Each row of a before or after table is a point. One or more steps were done to the points. Then noise was added and the rows were shuffled. The steps act on columns, c1 being the first. What was done? A step turns or swaps two columns, mirrors them in a line or flattens them onto one, adds a multiple of one to another, or multiplies or shifts one. Angles are multiples of 10 degrees, from the lower column toward the higher: turns from -170 to 170, lines from 10 to 170 but not 90. Use the fewest steps. Two steps may share a column if one is a turn and the other turns, adds or multiplies; they go together, in the order done. Otherwise the lowest column goes first.

Before (8 x 2)
[[ -7 -10]
 [ -2  19]
 [ -1  16]
 [-16  21]
 [ -5  19]
 [ 19 -19]
 [ -2  16]
 [ 49   7]]
After (8 x 2)
[[ -2  49]
 [ 18 -57]
 [ -4  57]
 [ 49  21]
 [ -2  57]
 [-15  64]
 [  0  51]
 [ -6 -31]]
Steps: multiply c2 by 3

Before (8 x 4)
[[ 53  -9  37  -3]
 [ 15   2 -16  -4]
 [-21   5  25 -25]
 [-17 -30 -43 -15]
 [-40 -29   1  -5]
 [ 13   2 -27 -10]
 [ 12  32 -17  -3]
 [  5 -36  16  26]]
After (8 x 4)
[[ 17 -92   3  28]
 [ -5 -73 -42  -1]
 [ 16  14 -25 -23]
 [-46 -72  -8 -13]
 [-25   5  18 -10]
 [ 45 -20  46  -1]
 [-16   8  20  -1]
 [-11  80  14  -2]]
Steps: mirror c1 and c3 in the line at 40 degrees; multiply c2 by 2.5

Before (11 x 8)
[[-49 -21   5 -22  21  67  37  -9]
 [-19  45 -48   1 -11 -20  22 -35]
 [ 26  -2  27  23   9  15  55  34]
 [ 24 -44  -7 -21 -22  27 -26  37]
 [-32 -30  -8  65  29  -3   4 -39]
 [ 39 -34  41  27  -7  21  24   5]
 [-56  38   3  54 -10 -43 -20  15]
 [  2   0 -22 -46  33 -38   8 -55]
 [  3  12 -31 -61 -14  -7  -2 -40]
 [ 10  39 -24  -8   7 -18  -1  39]
 [ 11  24  -5   7  24  -8 -20 -40]]
After (11 x 8)
[[ 38 -44 -26 -21  32  -5   6  26]
 [ -9  14  -1 -62   0 -15  30 -38]
 [-48 -22  37 -22  48  50  -3   9]
 [-46  40 -19  54 -31 -30  -3  33]
 [ 25  38   0  -8 -18  -3  25  33]
 [-43 -30   3  66 -16  23   9 -28]
 [ 35  -2  55  23   9  17 -28  25]
 [-28  46  23   1  -9 -20  49 -27]
 [ -5  26 -21   6 -20  17   5 -42]
 [-15   0   9 -44 -49  10  23 -51]
 [ 40 -33  25  27  25   5 -42  -9]]
Steps: turn c1 and c8 by -20 degrees; turn c3 and c7 by -90 degrees; mirror c5 and c6 in the line at 60 degrees

Before (9 x 11)
[[  7 -12  -8  17  22 -25   4  -1  17 -18   7]
 [  1 -11 -10   9  25 -28  11   5  10  20   2]
 [-21   0  13  -1  25  -5   2   4  12  14 -29]
 [  0 -14  -7 -18  11  -8 -12 -15  -7   4  10]
 [  9 -15  11 -14  16  -6  16 -19  12  32   9]
 [  4   8  10 -14  23  -7 -14 -17   4   4  16]
 [ 17 -11  -9 -10   0 -11  17   9  -5  12  -7]
 [ -9  19 -19  14  -7  21  -2 -16  21  -6  25]
 [ 19  10  -7   4 -12   1   5 -20 -12   1 -27]]
After (9 x 11)
[[  8 -10   5   0  22  44  -3  13  17  18 -21]
 [-21  -1 -11   0  25  67   0  13  11 -17  19]
 [  9 -17  -5  -7  16  -4  18 -10  11 -34 -10]
 [ -2 -14   7   2  10  -2  -6 -20  -7  -2 -12]
 [  2 -10  13  -4  24  61   8  12  11 -18 -20]
 [ 18 -11  13  -7  -1  39  19   4  -5 -10  -1]
 [ 18  10   7  -2 -13  51   3 -28 -11   1  21]
 [ -9  19  17   3  -7 -96  -6   0  21  11  -6]
 [  4  10 -10   3  24 -14  -8 -14   4  -6 -16]]
Steps: turn c3 and c10 by -170 degrees; flatten c4 and c7 onto the line at 110 degrees; turn c6 and c11 by 140 degrees; multiply c6 by 3; add 0.7 times c9 to c8

Before (9 x 14)
[[ 25 -28   2 -38  10   6 -20  -9 -17  57  -7  14 -54  16]
 [-49   4 -38  15 -14 -16 -48 -68  10 -33 -42  45  13  -6]
 [ 36   8 -29   5  16 -27  63 -44   6   3   8 -36   3   8]
 [ 23  16 -19  31  13 -20  -1  -9  59 -36  39  -6  22  19]
 [ -4 -18  15 -46   9 -47 -13  11  20 -20 -38 -29  48 -25]
 [ 18  34  -1 -12 -37  29   0  48  19 -25  47  -8 -56 -40]
 [ 71  25 -28  -1  30 -50  38 -29 -11 -17  -5 -20 -23 -15]
 [ 13 -24  -4 -17  64  -6   8 -43  27  19 -44  10 -33   8]
 [  6  13  12 -43  57 -17 -15 -36   9   8  16  15  -3 -36]]
After (9 x 14)
[[-48  -7 -38  17 -14  39 -41 -68  10  32 -42 -21  13 -41]
 [ -4 -23  16 -41   9  -4 -63  10  19  13 -38 -14  48  36]
 [ 13 -17  -4  -8  65 -10  -4 -42  27 -26 -44   4 -33 -12]
 [ 36   9 -29   6  17 -68  -6 -43   5   0   9  20   3  32]
 [  6  15  12 -40  56   8 -27 -36   8  -3  17 -40  -4  -2]
 [ 70  19 -28  -4  31 -53 -44 -30 -11  25  -5  -8 -23  24]
 [ 18  23  -2  -6 -37   9  36  49  19  35  48 -34 -55  21]
 [ 26  -7   2 -42  10  21  -1  -8 -16 -63  -7  10 -54 -19]
 [ 23   2 -18  50  14  -6 -25  -9  59  39  38  19  22  -1]]
Steps: mirror c2 and c10 in the line at 10 degrees; add 0.3 times c9 to c4; turn c6 and c7 by 70 degrees; multiply c7 by 1.3; turn c12 and c14 by -110 degrees

Before (14 x 18)
[[ 12 -54  12   2  34  -2  37  40  33  56 -59  17   8 -14  -8 -11  -9  12]
 [-45  27 -34  33  -2   2   2 -14  28  47 -55  46 -37 -48  -5  15 -47 -38]
 [ -9   5 -41  15 -55  -9  25 -17   5  30  -3  23 -77 -72 -11 -26  38   9]
 [ 28  42 -24  42  15  42  -9 -43 -25  20   5  22 -11 -68  -1  38 -27 -20]
 [ 18 -61 -56   4 -43 -13  70   2  11  -8  43 -13  28   7  54  44  -8  38]
 [ -6  11 -17  31  29 -31 -13  36 -15  -8  -2 -20 -23 -25  -5  -1 -56  26]
 [-34 -64 -42 -16  -8  -7  33   7   0  -9 -12  14  17 -87  45  93  28   9]
 [ 19  23  23  21 -33 -42  25  13  26 -23   9  37   5 -44  34  -5  10  -7]
 [ 11 -30 -42  86  22  40  34 -16 -54   8  23   0 -55  22  11 -26  23  10]
 [  5 -25  23  17  23  10  -2 -10  -1  28 -37 -11 -27 -32  26   6 -60   4]
 [  2   3 -27  17 -28 -51 -28  37 -30   4 -43 -17  -9 -18  10 -18 -27 -29]
 [  9 -39 -23  10 -35   5  26   7 -37 -33  16  15   9 -15  10  50 -64   8]
 [ -7 -13 -14  19 -15  62 -30  12  -8 -18 -17 -20  21  22   6  26 -61  -8]
 [-40  10 -15  35   2 -18  -3 -21   4  29 -13  26   5 -77 -10 -28 -22 -37]]
After (14 x 18)
[[  9 -39 -24  13 -36   3  30  48 -38 -33  16  16   6  -1   7   4 -62  10]
 [  6 -28  22  16  27  10  -4   7  -4  27 -39 -14 -30   1  26 -14 -62   4]
 [-47  31 -36  34   0   4  -3  11  29  51 -54  47 -37   2  -4 -15 -45 -36]
 [ 18 -61 -58   3 -38  -9  74  42  12  -7  45 -11  21   0  58  -2  -9  38]
 [ -7   4 -47  19 -53 -10  25 -23   9  31  -3  22 -73   1 -12 -17  41   8]
 [-34 -61 -41 -19 -12 -10  34  96   4 -11 -10  14  14  -3  51   6  27   7]
 [ -5  12 -17  30  32 -27 -13   1 -13  -5  -6 -16 -19   1  -8  37 -48  24]
 [ -8 -17 -11  23 -12  59 -34  23 -10 -14 -16 -14  21   4   7  16 -67 -10]
 [  1   2 -24  13 -30 -49 -28 -17 -34   7 -42 -13  -8   3  10  42 -25 -31]
 [  9 -53  10   0  36   2  40 -11  33  54 -61  19  12   1  -5  45  -8  12]
 [  7 -32 -44  82  25  36  31 -24 -53   9  27   0 -54   1   8 -17  19  10]
 [ 31  39 -25  41  15  46 -13  34 -20  13   0  23  -8   1   0 -45 -28 -19]
 [-39   4 -15  34   1 -21  -2 -28   9  28 -13  30   4  -1 -10 -20 -22 -36]
 [ 22  23  20  21 -32 -39  24  -3  25 -25  10  40   5   2  31  11  13  -7]]
Steps: swap c8 and c16; multiply c14 by 0

Before (11 x 24)
[[ 19   4 -17  12  31  26  12  -1  13 -10 -10   3  -8  13 -13 -12  33   1
   27 -11   1  19 -20   2]
 [ 41   5  -1  12  20  32   0  30  -1  25  12   6  15   2  -6  -5 -14   1
   14  19  26  -2   3   0]
 [ -8   9  21   0  29  11  24  11   9 -36   1 -20  15 -16   1 -18 -14  15
   -1 -16  -7 -19 -14  26]
 [  7  -4  20  16  18   0  11   8  -6 -26 -17  -4   4 -19  13 -17  24  19
  -36 -13  14   5 -12  28]
 [ -5  19  21 -26 -29   3 -18 -10   3  -3  13 -28 -47  -5  -7  -5 -36  27
   10   5  -4  15   9 -13]
 [ -2 -14  21  13   9  25  14 -11   1   9  20  14  -7   7  13  34  11  11
  -11   0  -1 -13  -5  26]
 [ 16  -2 -15 -10   6   2   6  12 -11  15 -19  -7  10   6  29   3  -5  15
   11 -34  19  11   7  -1]
 [  6 -10  -1   1 -14  -9  23  30 -15  17 -18  -3  24  48  -2  -2 -41  -3
   21 -18  27  11  -3 -14]
 [-13  11   4  28   4  -5  18 -27 -23  32  -1  16   1  19   6   8   2   9
   12  -9  32 -24  23  22]
 [ 12 -31   5   7   3 -30   7   0   6  47  26  -4  -6  -6 -11   1   1 -11
   16   5   7  -4 -10 -12]
 [ 12   1  20  -5  -4 -11  14  21  14  15  -3   3  38 -33  -9 -27 -16   2
    2  -3   1   8 -17   6]]
After (11 x 24)
[[ 19   2 -14  12  30  79  11  -2  13 -10  21   8   4  13 -12 -14  32   1
    2  -7   0  19 -33   0]
 [ -4  19  17 -27 -28  10 -18 -10   2  -2  43  47 -29  -7  -7  -8 -35  27
   13   4  -5  16  -2 -13]
 [ 41   4   0  12  20  96   0  29  -1  25  42 -15   5   3  -7  -5 -13   0
   11  14  26  -2  -8  -1]
 [ 11 -32   8  10   4 -90   7   0   7  46  57   4  -3  -6 -13   0   1 -12
    2   3   7  -3 -17 -12]
 [  5 -10   6   2 -16 -27  23  29 -15  17  12 -22  -2  49  -2   0 -40  -3
   12 -14  25  12 -18 -14]
 [ -2 -12  25  11   9  74  15 -11   1   9  52   8  13   6  14  33  11  12
   -9   1   0 -14   6  27]
 [ 17  -3 -13 -12   6   7   5  14 -11  14  11 -12  -8   4  28   4  -5  14
   11 -23  21  13  -5  -3]
 [-14  11  11  31   3 -14  18 -27 -23  32  29   0  16  17   6   7   3   7
   25  -8  33 -25   6  23]
 [ -8  10  28   0  30  32  24  11  10 -35  30 -15 -19 -16   2 -19 -13  12
  -12 -10  -9 -18  -8  27]
 [  6  -4  24  17  19   1  12   8  -5 -26  13  -4  -6 -19  14 -17  26  19
  -31 -10  12   6  20  29]
 [ 13   3  23  -6  -3 -33  13  22  17  13  29 -41   2 -32 -10 -27 -14   3
  -12  -3   1  10 -13   7]]
Steps: add 0.3 times c7 to c3; multiply c6 by 3; shift c11 by 30; turn c12 and c13 by 90 degrees; turn c19 and c23 by -50 degrees; multiply c20 by 0.7

Before (12 x 48)
[[  3  -6  -9   8  18  12  31   8  18 -13 -13   3   0  -3 -16   3   4 -11
   -4   1  20 -28  -3   6  -8  -8 -20 -43  -7   9  -4  17  30   5 -24  -2
   -4 -17 -15  -7   5  11 -12  -3  -2  44 -13  11]
 [ -5   4  21   8 -19   7 -12  -8 -15 -23  -6  -7 -13  10  -9   0   9  -5
   18 -10  14 -26   4 -13   2  -1  -7  10 -13  20   0  18  -1  13   4  41
  -56   9  -5  24 -14  16   5   1 -11  11   1  -1]
 [  3  10  -5  -5   2  12   8  -4  18 -13  13  35  -3   7 -15   7 -35 -14
   -8  -4   4 -23   3  -5   5  -1 -14  16 -12  -4   8  17  -3   7   3 -11
    1  13 -14  41 -19 -16  -7   4  44 -25 -12  -1]
 [  3  -1   7 -15  16  -1 -13   4   7 -43  15 -18 -11   1  -1 -15  10  -1
   -9   8 -16   3  -3   4 -10  -6 -20   8 -11   3  16  16  -5   7   3  -5
  -19   8  -4  -8  -6  17  -3  -5  13 -11  47   1]
 [-11  17 -14   0 -28  -9 -10 -43 -18  -2  13 -13  -1 -22   0  27   9  26
  -11  15 -15 -15  -3  49  23  -8 -10  -1  17 -38  -1  13  -2  14   2  23
  -29   6 -13  -9   7 -23  12   2  18 -17  -7   9]
 [ -6  16  23  10  14  -2 -13  10  -1 -14  18   2   6 -15 -14  -9  13 -10
    2  -1  -9 -15  20   9  -3  -7  -8  12 -10  -7  16  18  19   5  -4 -13
  -16   8 -16  -8 -22 -57  11 -48   8  52  -2  14]
 [-11  11  -4   0 -20   9  10   1   6 -16  17 -22   0   1 -14 -27  13 -16
  -11  -4   8 -26   0  13 -18  52 -14  11 -16   7  -4  -3  12  -6 -27 -12
    0 -52  -5 -12  -2   7  11  -7 -14 -25 -16  10]
 [  8 -44 -11   6  17 -11   6   8  16   0  16 -23  -5 -18  -2   0 -13 -23
  -10   1 -13 -14  -4 -13  13  12 -16  12  -6   7   1  20  10   2   4  10
   -9  17   7  59 -20  14   9  -9  20 -15  16  -1]
 [  4   0  18  18  16  13  21   2 -14   1 -10   0   4   4  -3 -22   7 -10
   -8  -1  -6 -18  -3  19 -16  13  -9 -10  33 -23  -2 -95  -8  -6   1  -7
   -4   0 -10  -3  -6  -5   8 -25 -17 -19 -16   7]
 [ -5   8  -6  15   7   2   5 -14 -23  -2   2 -23   2  -2  17 -23   7 -12
   13   1  28 -17  14 -15  -3  11 -18   6  -3   9   4  -6   2  12 -31  -6
   -3  10 -10  49   2   6   9 -20   0 -24 -19  15]
 [  4 -93  -5 -14  16  15  -5   9   8 -27   9 -18  -3  -2  -4 -26 -16  -8
    2  -2 -14 -19 -14 -16  -6   6 -12  11 -12  18  39   5  33 -59   0   3
    1  10  39 -12   6 -11  11   0 -18 -26 -16   1]
 [  6  17  -8   3  18  -7   4 -23  17  -7  17  -6   6  10  21   5   3   1
    1  24  15 -31 -13 -11  -1   2 -33  10  -2 -12   3  14  -4 -13 -23  -3
  -16  17 -12  -4 -16  10  -1 -19  -8 -25 -20   0]]
After (12 x 48)
[[  1  -5  -9   8  19  12  30   8  19 -12 -12   3   0  -6 -16   3   5 -10
   -2   1  21 -29  -4   6  -6  -9 -22 -43  -8   9  -2  19 -29   6 -23  -1
   -3  -5 -14  -6   3  12 -12  -4  -2  44 -12  49]
 [-12  12 -12   1 -26  -9 -10 -43 -16  -3  13 -13   0 -22   1  27  10  26
  -12  14 -14 -15   8  49  22  -8 -10  -1  19 -37  -2  -7 -10  15   2  24
  -28   3 -13  -9   8 -24  11   1  18 -16  -7  50]
 [  2  10  -5  -5   3  14   8  -3  18 -12  13  34  -1   7 -16   5 -35 -14
   -9  -5   5 -22   5  -5   5  -2 -15  16 -11  -5   9 -12 -13   7   2 -11
    2   5 -14  40 -18 -15  -6   5  45 -26 -12  39]
 [  4   8  -9   4  19  -5   5 -23  16  -5  18  -8   6  11  21   6   4   2
    1  23  16 -30   3 -11  -1   3 -33  10  -4 -10   2 -11 -10 -14 -23  -3
  -16   8 -11  -4 -15   8   2 -19  -8 -25 -19  40]
 [  8 -33 -10   7  18 -12   6   6  15  -2  17 -24  -5 -17  -3   0 -13 -21
  -10   3 -14 -15 -21 -12  13  12 -14  11  -5   8   1  -1 -22   3   4  10
  -10   8   7  58 -20  15  11 -10  20 -15  17  39]
 [  3  -2   7 -15  15   0 -13   4   6 -43  16 -15 -11   0   0 -14   9   0
  -10   8 -17   5  -2   4 -10  -6 -21  10 -12   2  17 -12 -10   6   4  -5
  -20   4  -4  -8  -7  17  -4  -4  12 -11  46  42]
 [ -7  23  26   9  13  -2 -13   9  -1 -15  17   2   5 -13 -13  -9  14 -11
    2  -1 -10 -15  10   9  -4  -5  -8  11 -10  -8  15   9 -26   5  -4 -12
  -16   3 -17  -8 -25 -58   9 -49  10  51  -2  55]
 [-10   7  -3   0 -20   8  10   2   5 -18  17 -21  -1  -1 -13 -28  12 -16
  -12  -4   7 -27   6  13 -16  52 -16  10 -17   6  -4  13  -4  -7 -27 -11
    1 -21  -7 -11  -3   6  13  -6 -14 -25 -17  49]
 [ -6   4  22   8 -20   6 -12  -8 -16 -24  -6  -7 -13  10  -8  -1  10  -5
   17 -10  15 -27   3 -13   3   1  -8  10 -12  20   0 -10 -17  13   4  41
  -56   6  -5  25 -13  14   5   0 -10  12   1  40]
 [  5 -77  -5 -12  14  14  -5   6   8 -27  10 -18  -5   0  -4 -26 -15  -8
    2  -2 -14 -21 -44 -17  -8   7 -11  10 -11  18  38  27 -23 -57  -1   3
    3   4  40 -12   5 -12  11   1 -18 -25 -17  42]
 [  5  -1  18  20  15  12  20   2 -12  -1 -11   2   3   5  -2 -23   7  -9
   -8  -1  -6 -16  -2  19 -16  12 -10 -11  33 -22  -3  40  86  -4   3  -8
   -5  -1 -10  -4  -6  -5   8 -25 -17 -19 -15  47]
 [ -5  13  -7  17   9   3   3 -14 -24  -2   2 -23   1  -4  16 -24   7 -12
   13  -1  26 -18   6 -17  -4  11 -20   7  -4   9   4   5   4  11 -31  -6
   -2   3 -10  49   1   7   7 -19   0 -25 -20  55]]
Steps: flatten c2 and c23 onto the line at 30 degrees; turn c32 and c33 by -120 degrees; multiply c38 by 0.4; shift c48 by 40
